Each row is a point. Each copy is the shape, with its points in the same order, turned, moved and blurred by noise. Is it also mirrored, or only turned?
In the rows, zero is written as 128.

Shape, 8 rows:
[[126 123 134]
 [114  74  69]
 [ 91 128 119]
 [151 153  76]
 [135 125  66]
 [111 150 129]
 [125 146 141]
 [116 104 149]]
Copy 1:
[[122 130 138]
 [ 53  98 105]
 [109 151 105]
 [138  78  96]
 [105  83  94]
 [139 143 116]
 [143 136 133]
 [108 147 151]]
Copy 1 is: only turned
Copy 2 (8 x 3):
[[118 135 140]
 [103 144  57]
 [101 173 140]
 [177 157 102]
 [152 168  83]
 [129 166 159]
 [128 154 162]
 [100 130 151]]
Copy 2 is: only turned
Copy 3:
[[115 110 126]
 [203  95 104]
 [115 102  93]
 [148 169 108]
 [168 149  97]
 [ 97 124 109]
 [ 99 128 129]
 [124  87 137]]
Copy 3 is: only turned

Shape, 9 rows:
[[156 127 150 193]
 [134 147  70  91]
 [ 67 157 116 110]
 [112 114 130 100]
 [157 120 130  96]
 [109 154 145 105]
 [155 104 142 100]
 [126 126  96 158]
 [134 134  98 170]]
Copy 1 (9 x 4):
[[168 143  74 164]
 [155  74 179 122]
 [ 81 102 162 153]
 [119 123 140 104]
 [162 135 151 105]
 [113 142 159 142]
 [155 146 134  92]
 [149  90 109 146]
 [158  90 105 159]]
Copy 1 is: mirrored
Copy 2, 9 rows:
[[151 166 130 183]
 [104  66  93 119]
 [ 60 134 104  99]
 [107 117 142  99]
 [151 101 129 108]
 [111 140 109  93]
 [153 110 149 110]
 [103 117 121 166]
 [111 122 113 178]]
Copy 2 is: only turned
Copy 3, 9 rows:
[[131  69 137 160]
 [119 177  74 153]
 [ 93 183 153 126]
 [120 153 112 101]
 [151 137  86 113]
 [141 160 142 122]
 [148 123  93 102]
 [ 94 114 110 158]
 [ 95 109 109 172]]
Copy 3 is: only turned
Copy 4:
[[107 152 174 161]
 [134  74  72 150]
 [ 87  95  90  81]
 [145 119 106 104]
 [156 139  91 142]
 [110 137  89 106]
 [166 144 113 134]
 [117  93 139 146]
 [110  92 147 159]]
Copy 4 is: only turned

Shape, 10 rows:
[[138 112 116 130]
 [130 126  95 137]
 [118 120 118 133]
 [121 118  97 126]
 [160 124 113 121]
 [124 150  96 126]
 [157 152  99 127]
 [134 117  99 161]
 [120 117 237 157]
 [150 113  93 192]]
Copy 1, 10 rows:
[[130 147 140 143]
 [137 167 113 126]
 [123 137 121 141]
 [119 157 119 130]
 [143 157 154 128]
 [136 157 119 102]
 [154 168 145 102]
 [148 160 114 149]
 [150  31 153 164]
 [180 173 113 170]]
Copy 1 is: mirrored
Copy 2:
[[143 133  99 107]
 [132 153  83 107]
 [141 133 100 129]
 [145 150  80 109]
 [123 147 114  86]
 [116 166  87 121]
 [103 163 101  92]
 [129 123  74 109]
 [135  62 184 166]
 [108 103  58  97]]
Copy 2 is: mirrored

Shape:
[[133 142 181 184 141 126]
 [142  41 124 134  93 144]
 [136 140  90 104 116 138]
 [ 88 144 157 138 153 102]
 [ 77 136 157 153 110  98]
 [158 118 110 153 117 108]
 [ 91 161 166 125  77 126]
 [119 174 134  93 115 109]
 [105 159 138 137 100 147]]
Copy 1:
[[136  67 173 136 121 113]
 [172 123 122  55  57 140]
 [128 158  91 122 112 113]
 [142 101 146 113 174 114]
 [135  89 142  84 160  83]
 [168 116 113 127  94  95]
 [ 89 120 152  81 137  75]
 [114 164 134 121 150  84]
 [ 92 113 127 106 124 101]]
Copy 1 is: only turned
Copy 2 (9 x 6):
[[172 114 109 134 168  91]
 [136  48 187 111 104 148]
 [ 85 124 143 158 118 149]
 [137 153 112 114 129  83]
 [148 120  87  97 111 106]
 [132  97 130 166 126 120]
 [138 132  83 101 128 156]
 [113 166 105 149 106 147]
 [117 124  97 112 150 143]]
Copy 2 is: mirrored

Shape:
[[113  96 192 106 134 115 118 112]
 [141 178 146 117 104 153 117 175]
 [147  84 138 115 136 108  82 129]
 [124  85 140 149 125 134 121 119]
 [132 179  53 107 144 108 155 120]
 [152  89 161 102 125 114  74 106]
 [144 115 151 133 164 120 134 107]
 [157 115 144 122 157 140  91  98]
 [166 150 152 135  98 117 167 139]
 [118 104 152 115 139 129  97 119]
 [109 169  66 124 131 100 141  86]
 [120 160  44 117 152 129 156  99]
 [146 183 154 166 119 109 121 162]
 [128  84 154 101 156 104 107 147]]
Copy 1, 14 rows:
[[109 166 161 175 128 130  90 158]
 [ 95  85  84 135  83 145  84 134]
 [121 114 166 148 174 128  91 132]
 [134 128 157 149 144 153 138 158]
 [122 122  63  93 145  79 154 108]
 [129 126 172 170 154 120  77 124]
 [143 157 132 132 147 135 103 155]
 [158 135 148 135 153 139  84 120]
 [138 105  86 155 106 106 114 184]
 [112 147 153 148 139 141 104 131]
 [131 136  76 128 146  99 173  92]
 [138 125  86  82 136  96 181  96]
 [118  99  58 160 130 159  97 158]
 [ 95 147 159 131 157 124  92 153]]
Copy 1 is: only turned
Copy 2, 14 rows:
[[136  77 135 140 134  72 149 143]
 [120 181 159 187 129 128 161 167]
 [ 96  93 100 138 160 101 100 151]
 [110 100 122 111 151 115 142 129]
 [177 187 104 151  85 151  80 119]
 [102  71 101 168 156  97 112 157]
 [169 110 103 123 162 113 132 138]
 [124 112  88 166 170 114 125 129]
 [157 143 170 134 143 147 129 168]
 [107 106 104 146 140  85 137 134]
 [161 150 103 151  90 137  74  78]
 [158 172  82 131  88 160  91 102]
 [143 173 179 165 176 109 122 137]
 [110 107  92 131 133  70 127 164]]
Copy 2 is: mirrored

Shape, 14 rows:
[[123 123  97 115 151  97 169 188 134]
 [129 147 105 126 127 139 173 147 140]
 [ 83 108 130 133 138 132 115 124 123]
 [155 200  87  93 132 112 135 121 147]
 [ 87  81 165 142 144 139  97 141 142]
 [115  94 148 109 133 122  79 142 108]
 [135 106 108 115 127  95 158 163 170]
 [100 111 149 137 120  96  89 153  79]
 [177 100 159 124 131 171 150  89 107]
 [128 106 116 176 150 148 109 114 127]
 [ 77 100 132 131 106 114 108 128 101]
 [198  99  93  71 140 179 137  86 112]
 [154 117 107 103 163 102 179 109 140]
 [110  77 138 132  99 103  89 138 114]]
Copy 1 (14 x 9):
[[ 99  83  89 103 112 169 114 181 146]
 [112 137 106 106 108 162 137 161 146]
 [100 110 127 174 100 118 110 144 121]
 [134 147  94  61  69 140  97 123 151]
 [102 111 131 191 130 110  88 158 118]
 [128  99 134 156 114 106  83 160  91]
 [131  95  86 118 126 140 115 176 169]
 [129  83 175 160  99 140  80 154 105]
 [145 151 133 130 153 117 155 115  83]
 [133 135 107 180 114 159 107 113 113]
 [124  95 159 173  91 118 114 159 128]
 [165 141  75  92 106 105 169 117  67]
 [115  92  79  94 128 134 151 114 144]
 [154  87 148 175 105 109  98 167 118]]
Copy 1 is: mirrored
Copy 2:
[[179 133 154  95 121 132 110 193 106]
 [170 126 153 110 128 117 118 134 137]
 [109 142  95 120 115 130 142 161 141]
 [163 127 126  84 157 144  60  99 123]
 [ 81 147 110 154 109 130 146 185 130]
 [ 99 149  87 136  97 150 129 162  96]
 [133 110 171  91 111 144 103 173 115]
 [110 179  80 112  82 117 124 166  91]
 [110 135 146 144 137 137 174  80  83]
 [104 107  98 130 140  94 146 147 117]
 [108 155  87 107  79 129 145 162 131]
 [150  78 122 138 143 188 156  70  78]
 [142 120 157  80 159 160 141 138 104]
 [ 85 134  94 111  70 130 130 163  99]]
Copy 2 is: only turned
Copy 3, 14 rows:
[[123 110  80 168 130  90  98  95  84]
 [128 120  91 126 118 111 120 139  84]
 [ 98 123 119 138 140 156 116 115 142]
 [140 169  66 150  58 110 132 146 105]
 [107 112 131 120 157 153  81 106 171]
 [ 99 121 142 147 104 137  94  91 168]
 [154 113  97 170 141  88  99 123 115]
 [ 83 147 154 142 124 129 114  64 147]
 [141  70 137  78  82 124 150 132 149]
 [149 116 121 110 127 180 120  99 129]
 [ 86 135 151 151 143 143 126 107 143]
 [149  52 122 138  29 140 142 150 132]
 [148  89  66 150 106  99 154 120 127]
 [117 129 173 160 136 131 111  93 160]]
Copy 3 is: only turned
Copy 4:
[[166 151 142 137  97  99 140 154 195]
 [148 128 127 111  79 121 171 134 160]
 [157 133 141 139 135 168 139 125 141]
 [124 146 118 114  97  85 190 176 101]
 [155  98 156 154 155 175 122 106 147]
 [147 132 168 156 139 151 100 149 121]
 [126 144 133 159 105 103 153 140 187]
 [175 155 147 165 115 150  91 133 114]
 [ 93 115 163  67  97 142  97 103 132]
 [145 106 102 105 129 168 110 138 138]
 [154 156 146 164 117 178 119 122 122]
 [ 59 133 178  46  94 147 119 176 133]
 [118 171 130  84 118 101 151 136 167]
 [133 144 142 182 122 167  88 128 135]]
Copy 4 is: mirrored

Shape:
[[123  71 154  91 149 111 113 118 123 127 167]
 [ 59  85 136 114 144  87 127 127 115 112 163]
 [152  94  79 108 145 122 172 131 161 106  99]
 [153 173 136 117 121 143 167 127 118 158  93]
 [165 163  97 149  99 140 123 103 119 164  85]
 [152 153  80 123 100 151 151 111 101 180 139]
 [ 84 107 130  99 132 143  94 146 132 114 139]
 [138 151 102 108 141 145 132 151 118 160 131]
 [142 120 110 143 154 111 158 140 203 119 140]
 [ 99 105 140 134 165 151 121 120  92 100 165]
 [178 180  85 132 139 121 120 127  90 175  97]
 [113 113  97 107 184 121 159 100 183 136 112]
 [140 117 108 148 127 143 140 149  95 190 102]
 [ 87 118 139 104 150 100 129 145 104  88 165]]
Copy 1:
[[178 180 121  98 102 123 108 140 156 110 184]
 [150 178 120 105  93 131 156 121 123 116 218]
 [ 98 179  54  81 161 156 100 130 138 125 142]
 [ 85 123 131 109 157 115  90 180 107 132 124]
 [ 70 138 120 114 132  93 118 157 138 154  83]
 [ 87 121 117 134 126 137 112 181 154 177 120]
 [121 179 156 108 110 138 124 111 154  96 174]
 [ 96 118 125 123 142 131 104 156 161 118 150]
 [133 140  85  72 190 132 128  99 144 137 153]
 [135 140 132 114  76 127  94  96 128 123 187]
 [ 65 112  95 142 137  75 101 174 158 132 114]
 [ 98 163  85  45 161 122 107 126 148 147 190]
 [ 92 105 109 100 102 129 130 174 146 114 114]
 [142 165 123 141 115 129 122 109 115 101 210]]
Copy 1 is: only turned
Copy 2 (14 x 11):
[[148 139 159 146 118 141  57 100 152  98 158]
 [151 164 188 184  95 154  86 140 140 114 153]
 [175 105 139 122 111  86 125  90 113 158 159]
 [133 111 111  79 141 141 107 155 104 166 118]
 [ 99 114  78 104 132  95 123 160 124 165 120]
 [123 103 106 105 153 112  96 182 140 170 173]
 [142 111 153 147  89 150 112 140 145  80 151]
 [127 111 137  85 130 124 107 157 129 128 162]
 [170 120 176  99 100  84 119 106 167 151 113]
 [144 149 162 161 158 154 119 133 158  94 153]
 [ 76 130 109  72 149 106 114 152 108 165 158]
 [152  85 198 135 120  86 107 109 122 146 123]
 [136 145 112  97 143  88 100 182 103 123 142]
 [147 158 179 148 101 177 114 121 146 120 166]]
Copy 2 is: only turned
Copy 3, 14 rows:
[[ 85 125 120 157 147 140  84 121  92 116 149]
 [ 59 143 111 136 141 124 122  76  97 132 183]
 [153 106  84  98 135 153 115 130 170 126 156]
 [163 140 140  96 124 102 143 137 132 154  85]
 [157 135 142 133 145 117 166 125 185 142  71]
 [ 96 138 140 102 138 114 139 145 187 148  74]
 [101 139 123 140 116 107  89  74 127 103 145]
 [125 156 137 102 138  94 110 132 165 130 116]
 [153 112 139 122 111 138 125 139 162 146 201]
 [ 89 177 129 137 120 150  81  79 117 152 140]
 [154 173 150 108 184 106 147 140 187 141  81]
 [145  99  90 125 140 112 100 122 158 178 178]
 [125 179 105 133 127 103 147 151 161 132  92]
 [ 84 154 137 105 139 135 104  75  94 121 168]]
Copy 3 is: mirrored

Shape:
[[138 148 128 157  81 140 103 136 113 122 161 213]
 [148 122 110 142 122  93  98 135 134 169 147 126]
 [139 150  84 140  96 155 112  94 118 193 130 128]
 [161 158 168  88 127 120 144 119 172  99  84 119]
 [109 167 131 153 119 147 130 112 128 123 128 157]
 [107 117 164 117 123  98 140 110  96  75  83 146]
 [106 157  92 160  90 150 131 154 120 146 121 158]
 [123  90 178 110 157 128 126 123 111 113  99 162]
 [ 91 196 101 171 130 157 101 126 142 132 156 142]
 [156 108 202 107 159 130 149  97 128 100 110 158]
 [137 112 139 126 109 161  63 136 120 159 106 119]
 [113  84  90 104  81 134 128 122 166 157 141 114]
 [131 142  95 115 125 151  98 131  89 101 155 178]
 [107 139 154 133 127 158 112 140 126 161 134 128]
 [137 116 166 152 170 143 128 107 150  77  69 160]
 [154 106 200 144 136 133 131  99 115  59 113 122]
 [139 127  90 146 117 158 146 166 126 169 135 109]]
Copy 1, 17 rows:
[[116 160 143 169  56 129  96  82 167 119 144 166]
 [165 104 149 166 114 127 136 101 109 123 119 124]
 [168 114 151 135  91 123 193 114 152 107 124 163]
 [139 130  75  97 120 107  89 184  90 137 119 169]
 [ 94 131 118 131  99 143 141 118 152 116 136 159]
 [106 159  91 112 125 138  83 171 133  82 118  94]
 [ 96 143 176 156 103 135 151 129 161 117 126 161]
 [128 143 110  83 106 153  78 122 119  97 105 106]
 [ 69  94 141 160 100 121 160 105 137  95 150 173]
 [133 136  64  67 109 155  63 123 103 107 127 133]
 [149  97 169 114  88 122 104 122 132  75  92 161]
 [153  94 176 130  62 147 145 164  97 141 127 119]
 [118 174 148 127  71 107 123  89 140  90 165 138]
 [111  87 158 105 114 134 115 115 141 117 118 157]
 [ 86 160  68 100 102 166 101 134  89  77  90 153]
 [139 138  78 104 122 179  63 144 111  65 149 155]
 [137 129 198 122 127 147 163 116 110 133 124 159]]
Copy 1 is: mirrored
Copy 2:
[[170  78 130 133 159 136  97 131 167  68 146 182]
 [118 116 151 143 136  96  84 134 108 133 167 160]
 [124  61 119 115 119 134  77 101 113 154 131 157]
 [124 128 163 201 146 132 129 159 164 155  87  97]
 [139 112 132 152 122 166  87 113 158 105 118 147]
 [111 132 146 170 116 167 131 178 143  70 116  95]
 [131  98 100 141 111 120  89  88 154  90 127 158]
 [129 139 132 159 165 156 102 174 111  81 117  88]
 [161 127 120 143 109 166  60  88 173 129 149 173]
 [139 137 173 162 189 172 125 171 122 106  92  92]
 [138  81 109 143 145 118  83 129 126 134 172  87]
 [132 102 144 103 105  65  66 146 129 129 107 117]
 [171 115  93 117 129 150 118 159 146 101 146 166]
 [162 110 127 157 136 135  73 104 114 117 138 111]
 [ 94 156 133 159 184 183 102 152 172 104 110  89]
 [133 138 186 142 165 179 144 157 155  97 131  68]
 [131 124 111 125 128  90 106  74 110 130 119 137]]
Copy 2 is: mirrored
Copy 3, 17 rows:
[[178 116 112 175 132 130  95  44 129 170 116 164]
 [134 127 123 132  77 126 109 102 142 139 182 148]
 [ 84 138 122 116 112 102 139  57 136 134 150 188]
 [ 99 120 129 206 110 117 118 156 128  85  95 129]
 [133 107 132 151 134 101 131  77 112 143 103 133]
 [149  92 102 132 140 146 104 136 109  87  86 107]
 [127 127 141 119 136  97  97  73 144 170 112 152]
 [165 123 130 149 140 176 146 128 133  95 110 110]
 [129 105 166 150 130  63 128  50 110 157 139 129]
 [150 125 103 187 126 166 167 138 116  89  91 106]
 [130 171 151 138 141 138 107  89 120  96 161 160]
 [ 90 120 110 134 151 128 116 137 155 155 180 173]
 [155 102 106 155 159 119 104  43 158 116 138 123]
 [150 151 153 139 136 101 143 106 123 124 136 148]
 [120 124 147 174 137 171 139 109 104 106  83  71]
 [151 137  82 180 140 144 132 135  76  91 106  79]
 [110 168 123 118 120  85 126 103 170 158 144 135]]
Copy 3 is: only turned
Copy 4:
[[135 172 149 153 176 197 107 166  97 113 170 138]
 [107  99 108 127 145 142 105 144 116 155 162 105]
 [ 94 141  86 100 138 169 127 137 182 119 158  92]
 [179 151 137 106  89  85 159 131 139 154 136 151]
 [115 163 149 143 120 158 137 135 144 112 131 119]
 [159 182 191 112 119 101  95 104 119 154 108 114]
 [ 90 172 110 146 143 169 122 107 154 122 158 136]
 [176 131 170 127 134  97  90 128 122 112  96 127]
 [ 73 167 115 160  93 183 147 146 138 112 129 121]
 [188 125 189 105 136  91 137 155 113 109  97 131]
 [141 119  84  95 125 170  82 132 146 141 103 135]
 [119 131  74  96 124 134 115  86 108  95 164  84]
 [120 200 120 142 151 142  91 171 111 111 125 122]
 [133 123 105 137 133 153 133 120 149 118  98 120]
 [155 143 205 112  83 100 107 137 137 108 116 179]
 [153 148 194  76 130 101 127 144  96 138  89 154]
 [ 78 136  77 130 150 127 123 111 159 116 144 142]]
Copy 4 is: mirrored

Shape (18 x 12):
[[116 159 112 128 129 115 128 136 120 154  93  91]
 [111  98 123 119 154 118 118  97 148  97  96 156]
 [146 102 158 155 117 125 155 133 173  86  92 146]
 [ 66 151 122  86 142 119 151 102 103 109 154 142]
 [131 129 197 171 100 151 155  92 175 159  86 117]
 [119 193  98 102 124 139 118 130 142 144 125  93]
 [125  75 133 153 144 139 167  78 173  88  92 116]
 [114 135 157 138  94 167 180 126 149 137  50 103]
 [152  87 155 140 180 155 150 111 127 107 107 147]
 [137  91 110 126 163 134 175 118 163 124 125 173]
 [130 128 105  71 140  78 142 109  97 141 141 129]
 [106 121  95 131 115 124 102 158 114 172 121 117]
 [139 137 106 175  95 131 132 139 127 146 102  92]
 [107 148 105 116 110 119 134 134 112 184 144  98]
 [138  81 141 185 142 139 160  99 161 111  88 130]
 [ 76 150 115  97 193  74 160 111 120 121 133 152]
 [106 136 164 127 102 151 149 121 182 160  70  80]
 [111 126 125 122 133 119 132 161 137 132 134  80]]
Copy 1:
[[144 158 111 109 138 126 139 109 151  88 138  99]
 [135 156 140 142 161 154 127 112 123 138 133 186]
 [123 149 102 159 102 123 111 136  97 143 155 177]
 [ 85 173 182 113 153 173 111 136 176  97 130 146]
 [138 215  99 139  48 127 131  88 107 127 135 147]
 [147 149 118  95 128 140 122 130 174  72  96 109]
 [157 150 149 180  94 145 150 125 103 131 146 189]
 [140 187  79 170  74 157 131  96 142  96 169 129]
 [118 142 156 186 127 131 110  84  91 135 123 158]
 [128 142 157 169 129 102  91 108 145 129 137 198]
 [122 130 181  74 159 138 101 103 156 104 157 135]
 [132 147 121 114 149 108 133 109 189 146 131  97]
 [161 159 104 140 108 103 131 135 143 130 146  85]
 [134 162 143  95 121 117 126 107 192 109 138  92]
 [150 168 140 185  97 116 136 117  97 140 147 168]
 [ 85 174 186 104 180 124 122 127 150  72 145 171]
 [141 178  80 127  62 147 164  84 151  99 138 143]
 [103 124 123 116 116 117 154 122 163 112 132 115]]
Copy 1 is: mirrored
Copy 2:
[[ 96 112 176  86 132 134 155 135 128 119 137 124]
 [123 136 112 131 131 104 100 120 148 100 177 149]
 [148 178 118 112  95  96 135 100 149 161 161 143]
 [ 97  68 110 160 125 151 145 136 165  96 137 118]
 [ 98 160 130 104  69 115 156  70  74 148 135 164]
 [122  81 187  99 142 145 175 102 145 113 129 135]
 [114 161  88  91 117 115 125  95 143 134 199 173]
 [125 155 138  60  64 162 140  88 107 131 144 135]
 [131 157  84  96 125 107 116 148 133 139 142 190]
 [125 172  92 128 151 135 106 113 175 129 129 164]
 [ 70  82 134 132 158 124 110 147 169 144 127 112]
 [ 94 149 188 127 151 154 144 162 128 122 139 128]
 [119 151 170  84 141 128 174 122 112 155 154 117]
 [ 72 111 173 121 150 165 170 132 127 139 119 122]
 [119 192  94  91 120 105 137 106 125 136 176 158]
 [ 72  99  97 136 130 115 134 151 195  77 124 119]
 [ 96 144 175  83  65 151 149  74 114 133 150 158]
 [ 96 123 171 109 114 141 170 158 166 135 155 152]]
Copy 2 is: mirrored

Shape (18 x 12):
[[116 163 116 155 141 174 152 107 119 183 170 144]
 [136  25 169 103 146 127  18 120 117 126 105 133]
 [150 165 117 102 130 130 133 107 107 117 150 146]
 [148 159 164 119 138 122 120 144 111 175 109  48]
 [ 85  93 129 100 140 133 148 121 129 129 146 147]
 [123 144 166 132 134 134 150  98 114 107 133 139]
 [126 127 167  98 103 125 153 106 161 139 110 133]
 [135 148 138 113  45 129 147 122 109 123 110  97]
 [136 165 128  99 141 133 131 112 113 147 151 140]
 [138 159 128 120 108 137 134 135 125 130 180 146]
 [143 114 112 113 144 116 148 108 111 110 111 144]
 [105  98 120 103 127 113 114 103 108 110 130 139]
 [135 110 143 122 139 130 155 136 107 143 147 141]
 [130  85 114 105 116 112 143 118 122 119 176 128]
 [ 83 156 149 128  96 147 153 119 131 114 127 138]
 [149 122 128 108 143 180 127 111 165 150 189  68]
 [132 164 127  98 144 178 154 129 106 116 120 143]
 [125 152 118 131 142 143 137 134 149 114 120 138]]
Copy 1, 18 rows:
[[111 157 166 124 141 174 122 198 122 126 116 110]
 [100  57 119 185  30 117  96 116 171  99 131 224]
 [115 137 125 141 154 183 113 122 153 118 161 120]
 [104  97 191 156 149 153  94  88 108 143  76 136]
 [136  91 109 157 129 131 143 176 135 125 128 128]
 [144 116 150 144 149 159 167 126 146 117 139 153]
 [167  91 115 109 123 163 131 117 120 130 109 144]
 [171  92 166 135 117 158 119  78 132 149 131  90]
 [115 125 125 149 153 184 108 135 142 126 129 125]
 [ 97 134 129 120 134 174 140 133 140 141 142 102]
 [146 113 119 150 149 130 113 130 136 108 163 150]
 [143 100 111 176 118 128 128 139 171 118 148 138]
 [120 110 135 151 136 143 127 155 116 146 145 142]
 [118  94 111 138 127 118 116 144 161 154 161 126]
 [158 111 142 135 122 164 169 132 128 114 119  98]
 [ 71  72 168  84 150 163  98 151 157 122 102 125]
 [125 105 140 149 162 189 131 144 111  89 153 118]
 [125 124 125 126 139 151 132 131 113  88 128 117]]
Copy 1 is: only turned
Copy 2, 18 rows:
[[104 145 136  81 180 146 102 172 147 123 138 151]
 [206 143 200 135 143 127 219  67 132  43 118 105]
 [146 158 101 127 132 126 115 142 133 122 157 112]
 [106 125 122 181 123 159 161 115 183  94 139 185]
 [154 104 140  89 156 162 142 100 108 117 144 114]
 [107 120 110 118 152 105 149 116 120 118 144 114]
 [143  87 127 106 118 110 163 105 149 132 154 144]
 [120  96 158 164 110 127 151 144 154 154 185 118]
 [141 156 111 111 139 143 119 133 148 115 155 129]
 [125 148 123  97 115 149 134 164 138 132 145 103]
 [165 130 121 143 148 119 131 113  93 129 131 126]
 [165 124 145 125 141 144 156 102  95 104 162 102]
 [125 142 133 107 148 151 154 118 127 143 120 130]
 [159 131 138 111 130 177 175 131  89 143 157 123]
 [100  81 137 106 140 123 126 132 139 120 162  99]
 [159 122  97 108 159 188 193 184 160 100 140 155]
 [145 119 100 131 167 130 113 139 159 141 124  90]
 [138 110 117 122 128 128 119 143 131 109 113 122]]
Copy 2 is: mirrored
Copy 3, 18 rows:
[[133  80 118 131 135 108 101  68  85 147  97 141]
 [112 165 162  84 131 125 188 203 132 178  83 249]
 [119 102 105 158 154 108 105 151 123 126 136 148]
 [102 165 190 116 134  98 116 108 107  67 132 162]
 [124 123 132 154  96 102 135 145 127 173  86 139]
 [149 129 124 163 145 111 109 151 113 116  77 145]
 [133 157 128 143 132 101 110 129 178 128  80 143]
 [117 137 116  96 124 106 100 157 155  79 103 111]
 [114 115 126 150 147 104  98 124 116 140 126 156]
 [154  88 122 136 131 102 100 130 131 134 137 142]
 [112 131 100 167 124 123 151 153 126 129 111 150]
 [112 139 122 137 126 112 147 179 124 166 104 145]
 [140 119 121 151 103  98 127 130 117 128 108 168]
 [133 102 122 136 108  73 162 160 141 147 120 140]
 [148 128 131 134 122 130  89 143 129 132  77 106]
 [111  58 193 132 146  74 147 105 147 120 102 158]
 [102  96 121 169 127 147  89 134 119 115 100 152]
 [136 115 136 158 133 151 128 122 135 132 112 138]]
Copy 3 is: only turned
Copy 4:
[[150 163  80 107 115 153 133 177 118 140 138  78]
 [131  32 176 144  80 192  95  76  84 124  97 159]
 [ 98 160 128 121  99 128 138 143 140  90 125 112]
 [ 78 125  78 137 177 146  64 127 102 122 125 131]
 [155 127 119  79 115 141 145  98 135 133 113 123]
 [104 145 131 118 126 129 151 109 109 123 149  94]
 [100  90 121 110 154 121 146 110 150 130 122  95]
 [ 96 133 159 117 198 144 131 148 151  91 126 116]
 [ 98 152 100 111 101 137 127 146 131 109 117 112]
 [111 169 128 128 116 149 136 152 154 137 117 108]
 [133 123 137 113 107 100 133 119 126  91 143 132]
 [139 120 140 103 111 150 148 105 124  98 123 147]
 [131 137 129  98 113 124 112 130 126 145 140 128]
 [143 134 143  99 108 154 124 115 174 124 142 144]
 [126 154 132 112 164 137 175 118 126 126 113  93]
 [137 138  85 139 119 187  72 108 170 120 136  73]
 [124 165 127 109 118 105 121 131 113  94 104  77]
 [144 146 110 149 129 106 143 123 128 115 113 108]]
Copy 4 is: only turned
